Each point is reached from the start by the listed moves, each made 0, 1 or 2 times, or once backwards (-1), plus a little noise. Is the number of moves made odd or even? Then give how often each move was made.
In the rows, 128 means zero.

Moves:
(1): [134 136 114  97 164]
(2): [137 115 132 116 112]
(3): [ 73 122 190 141 134]
Start: [145 137 123 125 127]
Points:
[ 93 114 203 155  81] => odd (-1, 1, 1)
[154 123 128 112 112] => odd (0, 1, 0)
[206 151  49  79 158] => even (1, 0, -1)
[ 48 139 218  90 212] => even (2, 0, 2)

Moves:
(1): [116 146 118  84 144  88  97]
(2): [138 154  83 150 123 144 110]
(3): [126 128 145 146  93 126  94]
(4): [159 146 136 106 114 136 142]
Start: [127 134 137 120 145 130 124]
Points:
[126 150  67 249  98 191  70] => odd (-1, 2, 1, -1)
[137 115 165 183  95 168 120] => even (-1, 0, 1, 0)
[141 170 168  91  77  93  38] => even (1, 0, 2, 1)

Moves:
(1): [121 127 148 139 109 126 123 119 137 133]
(2): [120 129 138 133 103 124 141 138 132 132]
(3): [127 124 134 131 127 115 139 134 131 117]
(4): [111 148 148 139 127 127 126 134 127 136]
(5): [130 137 122 123 129 135 134 121 138 141]
(6): [123 118 135 127 127 143 128 133 139 134]
(7): [144  99  93 142 155 139 135 123 128 122]
(8): [145 131 127 134 138 134 133 134 135 144]
Start: [134 143 137 131 120 120 115 131 130 117]
Points:
[ 73 164 249 148  47 106 138 162 169 131] => even (1, 1, 2, 1, 0, 2, -1, 0)
[142 171 135 173 134 143 166 173 150 175] => odd (-1, 2, 0, 2, 1, 0, 1, 2)
[158 106 142 173  72  89 174 127 168 120] => odd (2, 2, 2, -1, 1, -1, 1, 1)
[123 170 142 128 102 126  88  74 143 136] => even (2, -1, -1, 0, 2, -1, 0, -1)

Moves:
(1): [129 134 141 141 102 148 140 115 123 143 124]
(2): [134 148 129 129 125 126 127 134 126 130 108]
(3): [159 125 154 115 131 154 145 114 143 130 119]
(4): [120 144 124 109 146 119 124 106 139 124 174]
(5): [127 138 129 113 131 118 130 129 108 120 144]
(6): [113 112 135 108 130 146 128 112 114 127 124]
(7): [124 127 132 137 132 122 142 124 125 126 127]
(8): [124 127 135 141 141 138 141 133 138 131 138]
(9): [144 103 120 122 117 126 144 109 134 162 130]
Start: [120 117 145 148 120 138 120 125 139 131 133]
Points:
[ 86  99 125  83 182 135  85  76 177 115 231] => odd (-1, -1, 0, 2, -1, 1, -1, 0, 0)
[211  95 142  42 153 117 142  36 198 172 249] => even (-1, -1, 2, 2, 1, -1, -1, -1, 2)
[115 169 105 157 170  69 129 148 157 147 192] => even (-1, 2, -1, 1, 1, -1, 0, 2, 1)
[107 125 223 124 141 204 205  74  93 135 142] => odd (1, 1, 1, 0, 2, 2, 2, 2, 0)
[115 134 208  93 142 223 156  63 133 145 175] => even (1, 1, 1, 1, 1, 2, -1, 2, 0)
[ 91 211 158 135 169 104 123 103 143  88 181] => odd (0, 2, 0, 2, 0, 0, 2, 0, -1)
[212 132 163  79 176 127 181  53 211 179 227] => odd (-1, 1, 2, 2, 1, -1, 0, 1, 2)

Moves:
(1): [124 124 146 111 128 134 131 133 121 124 127 124 126 145]
(2): [136  99 144 143  99 151  95 136 128 107 118 122 140 131]
(3): [121  98 127 125 143 118 108 148 115 138 106 106 137 126]
(4): [128 121 133 151 138 119 101 147 122 141 133 152 121 149]
(5): [126 120 139 120 116 114 118 106 128 129 130 128 107 123]
(6): [117 143 124 131 115 118 123 149 134 121 122 129 123 120]
(7): [141 125 103 110 119 132 127 139 136 111 132 141 107 121]
(8): [125 118 140 122 138 129 147 143 164 152 122 148 144 113]
(9): [116 141 121 118 140 138 105 125 146 121 153 136 116 105]
(10): [102 123 134 120 112 141 140 112  88 131 117 141 139 123]
(11): [121 135 116 115 116 124 134 129 129 135 157 127 126 135]
(12): [118 129 123 118 132  97 121 126 114 106 132 140 149 141]
Start: [120 119 111 143 134  97 103 115 149 113  89 142 136 118]
Points:
[123 165  41  83 189 144 122 162 249 130 149 199  75  34] => even (0, -1, 0, 0, -1, 0, 2, 1, 2, 0, 0, -1)
[ 45 105 144  94 167  36 112 204 156 179  66 103 165 127] => even (2, -1, 2, 0, 0, 2, -1, 1, 0, 0, 1, 0)
[ 92 123 136 128 120  38  65 163 176 127  93  94 122 133] => even (1, 0, 1, 0, 1, 2, -1, 0, 0, -1, 1, 0)

Moves:
(1): [139 131 126 129 126 119 131 135 118 130 124 133 133 125 127 140 136 147
 121 125 126]
(2): [136 130 130 126 125 118 117 132 132 128 129 132 132 137 129 149 123 118
 129 126 131]
(3): [142 108 140 129 112 116 136 136 129 131 133 135 130 110 129 134 122 121
 132 133 119]
(4): [124 139 125 130 135 147  94 131 129 114 140 133 123 140 120 125 136 130
 133 138 128]
(5): [128 134 111 136 127 133 144 137 120 128 121 115 108 114 138 116 118 122
 130 137 130]
(6): [127 141 141 117 121 138 118 101 141 127 127 123 118 132 126 122 129 145
 123 121 129]
(7): [129 139 134 140 133 125 126 128 118 139 121 135 131 134 115 127 128 134
 135 128 103]
(8): [132 113 123 128 110 136 139 127 134 124 119 129 126 128 117 121 136 128
 119 128 113]
(9): [134 114 131 116 126 123 138 141 129 116 130 120 133 125 119 119 141 121
 115 123 118]
(10): [140 145 121 128 126 140 142 115 143 125 127 128 121 130 111 148 120 126
 117 116 137]
(11): [140 126 117 132 143 122 129 130 137 120 124 130 128 113 124 145 122 116
 131 121 132]
(12): [115 123 128 131 132 122 132 131 125 146 127 139 126 133 128 121 124 135
 120 136 123]
(13): [122 139 130 104 130 134 117 134 121 117 141 128 139 131 138 137 126 143
 127 146 116]
(14): [129 121 127 130 128 124 138 117 132 136 136 126 127 136 127 133 126 129
 127 133 120]
(15): [131 133 127 127 130 131 132 123 126 126 129 129 128 120 144 135 142 122
 129 134 140]
(16): [118 124 117 114 132 123 138 123 126 126 130 119 117 127 126 126 134 125
 141 130 132]
(17): [134 130 133 137 128 125 126 134 129 137 123 134 129 136 140 117 128 124
 135 121 131]
(18): [134 124 127 129 119 131 123 135 135 137 123 124 130 125 117 133 132 140
 123 118 121]
Start: [126 135 145 112 130 134 118 140 137 104 135 121 132 115 138 127 117 114
 124 139 124]
Points:
[179 102 102  74  72 103 135 198 116  83 131 107 113  51 198 181 121 104
 173 189  88] => even (1, 2, 2, 0, 2, 0, 0, 2, -1, -1, 1, -1, 2, 0, 1, 2, 1, 1)
[162 112  56 156 127 112 244 180 134 146  90 112  82  81  33 160 101 125
  68 119  73] => odd (2, 0, 0, 0, 2, -1, 1, 1, 1, 2, 1, 2, -1, 1, -1, 1, -1, 1)
[206 152 177 117  91 111 195 100 163 125 123 150 121  79 181 175 114  97
 114 113 163] => even (1, 0, 2, -1, 0, 1, 0, 0, 0, 2, 0, 0, 0, 0, 2, 0, 2, -1)
[180  62 174  76  61  84 179 108 167 103 122 104 133  68  85 171 163  91
 128  96  85] => even (0, 1, 2, -1, -1, 1, 1, 1, 1, 0, 0, -1, -1, 0, 1, 2, -1, 1)
[183 228 116  73 100 213  95 165 150  50 122  78 121 135  30 176 125 193
  52 122  21] => even (1, 1, -1, 1, 2, 1, 2, 1, 2, 2, 0, -1, 2, 0, -1, -1, -1, 2)
[ 92 145 170  88  84 158 153 120  92 145 124 114  85 131 183   8 121 180
 149 215   7] => even (0, -1, 1, 0, 2, 2, 2, 2, 0, -1, -1, 1, 2, 1, 0, 1, 2, -1)

Moves:
(1): [123 120 131 127 128 139 126 111 110 130 136 119 117 133 135 130 124 127
 124 119]
(2): [135 123 131 129 113 126 127 123 117 127 121 130 126 112 128 120 127 134
 125 114]
(3): [136 118 120 120 122 130 147 121 119 125 126 124 122 123 146 126 118 132
 126 117]
(4): [123 125 141 117 117 138 143 133 130 124 132 114 115 119 137 106 127 139
 138 131]
(5): [124 143 109 125 125 125 124 144 142 153 124 164 140 129 117 108 153 116
 138 140]
(6): [128 127 128 125 135 134 127 130 127 134 123 133 133 118 123 134 135 128
 127 124]
(7): [137 130 122 120 125 141 121 121 135 120 136 136 143 129 110 129 140 120
 126 132]
(8): [118 138 132 121 123 130 136 129 128 110 131 138 143 132 134 130 131 123
 130 127]
(9): [144 126 122 116 130 110 114 135 132 132 130 128 131 129 128 126 143 130
 132 117]
(10): [126 127 136 125 127 135 128 132 144 124 137 145 122 116 130 126 120 128
 134 129]
(11): [119 122 127 134 126 124 135 136 136 128 133 133 127 140 119 128 131 131
 128 126]
(12): [128 128 121 124 130 130 121 157 127 113 122 141 112 144 121 136 125 113
 127 130]
(13): [132 120 139 132 121 145 138 129 129 132 127 121 131 126 149 128 116 118
 138 128]
(14): [116 123 119 129 140 131 138 146 148 125 132 141 122 127 125 122 140  99
 132 129]
(15): [124 132 117 136 122 131 129 132 135 124 134 129 125 128 143 131 128 132
 128 131]
(16): [124 122 117 129 142 132 131 133 113 123 120 122 127 121 136 115 116 141
 156 111]
(17): [111 132 126 131 121 127 125 129 140 127 121 137 123 132 112 155 137 105
 139 139]
(18): [131 143 137 135 128 130 142 125 129 124 137 122 118 129 133 142 131 127
 130 113]
(19): [126 126 137 128 122 131 125 116 135 117 117 121 125 130 144 125 131 126
 129 122]
(20): [143 119 130 130 131 112 116 122 116 132 128 146 132 131 122 140 147 123
 129 138]
Start: [148 109 145 137 136 121 131 126 129 138 125 116 120 128 120 134 116 127
 127 116]
Points:
[182  60 162 146 126 127 114 195 176  46  97 141  53 140 104 184 185   7
 242  60] => odd (-1, 2, -1, 1, -1, -1, 2, -1, 2, 0, 1, 2, 2, 2, 0, 2, 2, 2, 2, 2)
[142  79 121  76  85 176 141 134 157 177 149 209 203  92 108  43 221  73
 172  85] => even (2, 2, 0, 1, 2, 2, 2, 2, 2, 0, 2, -1, 2, 1, 0, 0, 0, -1, 0, 0)
[211  93 140  79  99  92 107 176 121  96 169 239  81 106  79 171 200 109
 106  75] => odd (1, 2, 1, 1, 0, 2, 1, 1, 2, 2, 1, 2, -1, 0, 1, -1, 0, 1, -1, 2)

Moves:
(1): [114 134 127 122 128 123 120 127 123 144 134 125 129 130 139 131 125 136
 136 117 133 123 122 135 118 131 124]
(2): [121 129 127 123 130 138 134 125 125 156 114 138 152 108 138 127 132 127
 131 136 119 120 115 123 160 134 124]
(3): [127 138 118 121 136 140 122 135 132 137 127 124 123 130 113 136 134 128
 139 141 112 121 131 132 141 135 145]
(4): [132 144 120 118 117 108 127 123 128 127 131 130 146 131 111 150 134 134
 144 107 105 125 127 121 119 122 123]
(5): [125 131 116 137 125 148 130 135 113 142 157 137 132 132 145 110 140 135
 129 125 126 120 123 123 147 117 110]
(6): [122 110 134 125 149 129 115 121 128 125 111 127 123 159 141 122 130 137
 119 130 147 135 122 118 121 116 128]
(7): [137 140 128 126 132 120 130 123 135 122 125 137 121 128 134 122 111 125
 127 124 123 116 122 144 134 128 117]
(8): [122 137 145 131 133 142 131 130 144 133 128 116 138 118 136 130 126 141
 135 120 131 119 133 132 116 119 115]
(9): [140 130 130 137 123 123 126 128 129 130 127 130 110 131 132 108 116 125
 142 132 119 133 127 122 121 125 127]
(10): [128 143 127 129 120 128 126 121 121 120 133 122 119 131 127 136 134 124
 117 112 114 137 133 128 123 133 121]
(11): [121 137 138 125 123 127 129 124 125 123 133 130 132 139 128 124 134 124
 119 134 119 134 125 123 123 118 128]
(12): [128 132 109 128 123 134 133 127 142 125 140 133 122 121 133 129 134 129
 127 129 123 141 123 120 130 126 134]
(13): [125 131 120 124 122 143 117 126 136 138 129 127 118 127 129 133 118 147
 114 146 131 118 126 127 118 120 123]
(14): [131 121 132 133 127 127 133 131 136 128 126 122 108 128 117 124 121 133
 120 120 125 117 131 137 133 110 131]
(15): [129 135 135 121 130 128 128 129 126 122 142 125 120 125 142 141 129 126
 124 131 129 119 133 123 131 125 135]
(16): [130 131 121 124 144 127 148 127 134 130 129 113 122 132 122 132 130 129
 130 127 131 122 130 118 136 132 130]
(17): [123 139 129 142 134 137 131 161 132 117 112 139 125 127 117 128 130 140
 110 131 119 126 134 121 134 136 124]
(18): [131 121 127 119 143 140 144 117 124 123 125 153 112 123 135 130 141 138
 138 132 138 123 131 106 131 145 135]
(19): [108 117 122 126 130 136 123 126 108 117 128 130 108 126 142 127 126 122
 135 141 144 143 119 118 140 137 122]
(20): [117 145 128 150 112 127 124 122 133 129 126 117 148 128 105 130 119 125
 125 112 120 116 145 116 118 131 131]
(21): [125 132 126 130 140 132 132 124 116 135 125 116 131 123 114 142 120 148
 120 123 136 124 143 141 128 121 136]
(22): [125 124 131 132 115 132 136 137 135 125 116 130 131 125 133 128 139 132
 132 144 123 138 133 129 140 133 130]
(23): [128 120 118 130 126 137 156 127 123 132 115 130 107 128 135 151 117 121
 134 137 108 128 139 129 124 125 129]
(24): [126 115 124 128 138  97 125 121 129 115 137 134 117 131 126 130 124 124
 123 124 115 127 137 125 129 131 119]
Start: [132 132 127 130 142 130 151 122 133 135 132 131 146 127 118 128 129 123
  91 114 129 133 158 141 119 115 131]
Points:
[ 95 199 136 160  51 156 212 103 171 245  47  58 214 115  53 208  73 168
  54 118  34  88 197 124  69  48 146] => odd (1, 2, -1, 1, -1, 0, -1, 0, 1, 0, 2, 0, 2, 1, 0, 1, 0, -1, -1, 2, 1, 1, 2, -1)
[136 249  86 166 141 166 224 148 126 161 131  73 159 129  45 202 146 156
 143  15  21 101 219 112 126 123 116] => odd (0, 0, 1, 2, 1, 0, 0, 1, 1, 2, -1, 0, -1, 0, 0, 2, 1, 0, 0, 1, 1, 0, 1, -1)
[120  91  78 124 193 150 112 113  76 134 196 144  70 155 203 151  41 198
  23 127 197  91 156 216 111  23  51] => even (0, -1, -1, 0, 2, 1, 2, 0, -1, -1, -1, 0, 2, 0, 1, -1, 0, -1, 1, -1, 2, -1, 1, 1)

Moves:
(1): [125 126 132 128 124 131 129 135 133 122 122 133 125 121 128 132 134 126
 123 131 135 121 130 128 126]
(2): [119 126 134 132 145 129 120 141 123 108 133 130 127 121 111 122 126 117
 133 126 131 124 120 122 119]
(3): [130 124 104 129 120 138 114 119 110 126 115 130 135 129 126 126 126 145
 147 132 123 120 123 125 127]
(4): [119 120 130 128 132 125 122 126 131 124 133 131 131 126 121 128 123 135
 137 128 126 135 127 131 130]
(5): [121 131 132 130 132 130 129 129 128 126 129 130 126 117 122 125 122 131
 127 132 129 124 118 131 134]
(6): [141 131 140 131 112 121 122 140 130 122 132 121 141 122 122 127 124 135
 140 130 132 128 127 133 133]
(7): [124 119 134 126 128 119 125 127 130 133 138 125 133 116 115 119 128 128
 135 130 131 131 129 124 117]
(8): [118 125 137 139 132 138 126 131 111 121 120 137 124 130 130 130 128 133
 118 138 132 124 148 124 134]
(9): [127 132 130 127 116 104 125 128 140 128 132 123 127 117 126 144 121 112
 132 116 128 126 133 127 119]
(10): [136 126 128 128 122 131 126 130 116 136 129 136 131 135 126 131 116 139
 134 127 129 128 120 136 128]
(11): [131 128 131 124 121 128 121 126 129 120 132 134 133 114 128 115 120 133
 130 127 118 138 135 129 125]
(12): [133 127 123 125 132 132 122 119 125 121 129 137 124 138 132 127 123 133
 124 127 123 119 118 142 138]
(13): [126 134 124 128 127 142 134 131 118 123 133 130 125 127 129 116 130 138
 112 124 137 134 137 124 126]
(14): [125 135 129 135 125 130 117 128 130 126 129 110 120 124 125 130 125 122
 115 118 135 138 125 128 116]
(15): [131 117 123 129 116 119 131 120 128 123 125 132 123 137 132 130 132 132
 134 132 114 138 133 116 136]
(16): [115 124 134 132 130 130 139 125 133 132 135 134 128 121 129 130 119 125
 123 126 121 117 130 123 127]
(17): [138 129 128 124 124 136 135 129 126 122 134 125 131 129 123 124 126 123
 124 130 129 135 131 133 118]
(18): [109 111 127 118 131 125 130 136 130 134 127 131 128 124 139 142 132 118
 118 124 124 115 132 143 139]
(19): [133 126 122 123 126 129 131 127 129 127 135 130 127 124 136 127 133 130
 135 136 127 124 123 134 118]
(20): [146 131 119 137 122 137 134 123 117 130 132 130 133 137 130 136 142 110
 129 126 126 135 129 129 121]
(21): [133 124 126 130 125 129 138 123 124 134 130 128 129 135 136 132 124 112
 130 126 147 138 116 131 134]
(22): [107 133 135 125 124 139 137 125 117 126 120 125 126 131 130 129 138 110
 122 128 139 132 119 130 136]
(23): [136 150 126 125 117 135 124 129 130 121 135 130 127 125 131 132 128 119
 117 136 137 130 120 114 132]
(24): [128 136 129 124 130 140 125 127 121 124 133 124 124 117 126 125 128 134
 126 127 129 128 130 121 122]
Start: [127 126 114 127 139 120 120 127 117 116 127 137 134 120 139 121 124 118
 130 138 139 139 133 130 114]
Points:
[122  84 155 131 137  56  45 160 111  90 167 147 161  87 103 141  10 156
 176  92 143 126 119 220 121] => odd (-1, 1, 0, 2, 0, 2, 0, 1, 2, 2, 1, 2, 0, 1, -1, 0, 0, 1, 0, -1, 1, -1, -1, 0)
[ 78  97 154 140 179 101 106 119 120 100 165 164 115  97  99 142  66  92
 111 143 155 107 159  85  93] => odd (0, 1, 0, 1, -1, -1, 2, 2, 1, 0, -1, 1, -1, 0, 0, 2, 1, 0, -1, -1, 1, -1, 1, 1)
[ 36 117 174 142 138  57 104 185 193 129 151  96 117  34 136 193 112  98
  59  96 159 105 200 148 101] => odd (1, -1, -1, 2, 1, 1, 0, 1, 2, -1, -1, -1, 1, 2, -1, 1, -1, 2, 0, 0, -1, -1, 0, 0)
[ 72  53 123 126 141 140 113 177  43 141  68 185 158 140 163 121 123 213
 135 166 117  75 200 157 164] => odd (0, 0, 1, -1, -1, 1, 0, 2, -1, 2, 0, -1, 1, -1, 0, 0, -1, 2, 0, -1, -1, 0, -1, -1)
[151 143  85 131  92 177 107 120  81  70 122 148 156 109 153  96 134 140
 163 159 186 101  96 156 106] => even (2, 0, 2, 0, -1, 2, 0, 0, 0, -1, 0, 2, 1, 0, -1, 1, 0, -1, 2, 0, 1, 1, 0, 0)
[130 155 100 103  88 163 173 137 108 128 120 147 120 116 180 157 175  56
  37 128 132 174 141 144 138] => even (1, -1, -1, -1, 2, -1, -1, -1, 0, 1, 1, -1, 1, 0, 1, -1, 1, 2, -1, 2, -1, 1, 1, 0)
[135 195 112 112 129 116  46 159  88  33 162 148 146  42 100  95 119 114
 143 155 150 104 140  89  84] => odd (-1, 2, 1, -1, 0, 1, 1, 1, 2, -1, 1, 1, 1, -1, -1, -1, -1, 0, 1, 0, -1, 0, 2, 1)
[ 40 116  86 104 148 191 142  86  85  80  87 150  96 106 149 138 123 106
 101 128 142  70 118 142 113] => odd (2, 0, 2, 0, 0, -1, -1, 0, 1, -1, -1, 2, 0, 0, 0, 2, 2, 0, 0, -1, 0, 2, -1, 2)
[ 39 199 174 174 158 209 154 166  41  57 151 136  94  93 125 128 152  18
  21 144 249 163 125  57 119] => even (0, 2, -1, 0, 1, 0, 0, 2, 0, 0, -1, -1, 2, 1, 0, 1, -1, 0, 0, 1, 1, 2, 2, 1)
[100  95 113 105  77 126 144  99  51 130 141 152 155 114 173 173 143  23
 147 148 164 124 119 127 152] => even (-1, 0, 1, -1, -1, 1, 2, 1, 1, 0, 0, 1, -1, -1, 1, 1, 0, 2, 0, 1, 2, 2, 1, 2)
[ 30 163 143  80 155 158 143 149  88 129 155 160  98  97 176 145 105 106
  30 115 172  62  91 181 160] => even (-1, 0, -1, -1, 1, 0, 0, 0, 1, 2, -1, 2, 2, 0, -1, 1, -1, 2, 1, -1, -1, 2, 1, 1)
[235 151  78 118  66 119 147  74 139  81 173 200 120 145 218 106 146 108
 117 173 136 194 137 100 141] => odd (1, -1, -1, 0, -1, 0, 0, 0, 0, -1, 2, 2, 1, -1, 2, 0, -1, -1, 2, 1, 2, -1, 2, 0)

Moves:
(1): [125 135 125 127 128 130 123 131 132 116 122 123 123 130 127 132 129 142
 129 122 119 123 120 121 125]
(2): [132 123 120 132 134 129 125 138 128 130 135 121 122 134 124 123 118 132
 118 126 139 129 129 134 132]
(3): [122 109 112 123 124 130 124 117 106 123 131 127 128 136 139 117 128 135
 113 123 127 133 128 128 124]
(4): [130 128 135 134 119 130 127 125 131 133 131 129 131 133 129 133 134 133
 126 127 134 123 132 135 125]
(5): [126 122 128 134 129 131 125 124 125 137 129 121 128 132 124 122 127 124
 124 129 129 129 126 133 123]
(6): [139 130 116 124 128 124 133 127 138 134 116 128 125 123 125 133 127 127
 140 117 132 128 119 134 120]
(7): [131 133 115 130 118 132 134 128 134 114 138 126 133 131 119 120 118 114
 133 114 130 133 131 127 132]
(8): [125 131 122 123 128 125 125 123 133 140 127 122 131 118 126 130 127 134
 122 128 130 130 130 127 136]
(9): [112 131 131 126 127 130 131 121 121 122 137 114 128 138 130 127 123 131
 130 123 139 130 124 116 124]
(10): [131 126 123 133 137 133 131 128 132 126 132 124 125 130 131 139 125 128
 122 132 125 123 126 131 132]
(11): [133 133 126 127 128 134 124 131 127 126 129 133 119 131 129 131 132 123
 124 124 127 129 127 119 124]
(12): [129 133 128 123 119 123 137 132 128 127 124 117 116 129 126 129 127 117
 123 114 132 133 134 134 130]
(13): [129 138 127 128 142 126 135 129 137 122 125 127 131 124 128 127 130 131
 127 126 128 135 130 123 115]
(14): [125 129 129 122 126 138 127 130 118 126 131 131 134 131 131 135 125 131
 132 131 132 138 128 134 132]
(15): [138 122 120 134 124 118 141 127 127 129 118 127 133 132 143 130 132 121
 138 131 126 144 128 129 136]
(16): [128 120 128 134 123 137 137 135 126 130 129 124 126 121 124 133 136 125
 127 134 127 130 131 123 123]
(17): [131 131 132 139 123 129 130 121 124 124 126 128 131 125 124 134 123 127
 129 125 128 134 120 122 129]
(18): [132 130 131 119 136 129 131 137 120 126 125 121 123 134 125 122 139 124
 113 133 130 120 125 129 133]
(19): [134 132 131 126 128 132 123 121 129 128 130 128 122 129 128 123 136 131
 132 139 126 126 121 130 130]
(20): [120 132 123 121 125 133 122 130 129 127 125 131 135 126 129 124 132 125
 123 139 138 126 129 130 132]
(21): [124 120 128 114 131 122 139 133 138 130 125 133 129 135 137 122 123 130
 120 117 118 134 118 133 137]
(22): [135 136 120 135 127 125 119 146 114 126 138 117 126 124 133 132 132 124
 124 114 128 125 122 123 118]
(23): [114 142 129 126 131 127 131 130 121 123 131 132 116 130 117 129 141 130
 137 126 135 134 124 135 132]
(24): [123 122 118 126 124 115 119 124 132 122 136 126 131 136 130 131 127 129
 124 129 129 130 125 132 125]
Start: [129 120 121 119 130 133 125 138 136 125 135 131 118 131 123 134 129 133
 125 124 117 129 131 140 132]
Points:
[102 172  77  93 113 103 200 156  60  13 152  88 114 190 159 130 119 109
 159   7 111 229  62 118 154] => even (1, -1, 1, -1, -1, 0, 2, -1, 2, 0, -1, 1, 1, 2, 2, -1, 2, 1, 0, -1, 2, 2, 2, 0)
[177 149  67 139  91  86 137 104 174  94  94 102 105 129 121 134 160  89
 156 121 111 162 114 155 117] => odd (1, -1, 0, 0, 1, 1, 1, 0, -1, 0, 0, 2, 1, -1, 2, 0, 1, 0, 2, 1, -1, 0, 0, 2)
[ 80  95  77  81 104 104 125  78 142  75 151 190 132 208 157  86 149 160
 132 105 129 188 101 174 137] => even (0, 0, 2, 2, 0, 0, 1, -1, 0, -1, 1, -1, 1, 0, 1, -1, 0, -1, 1, 1, 2, -1, 2, 2)
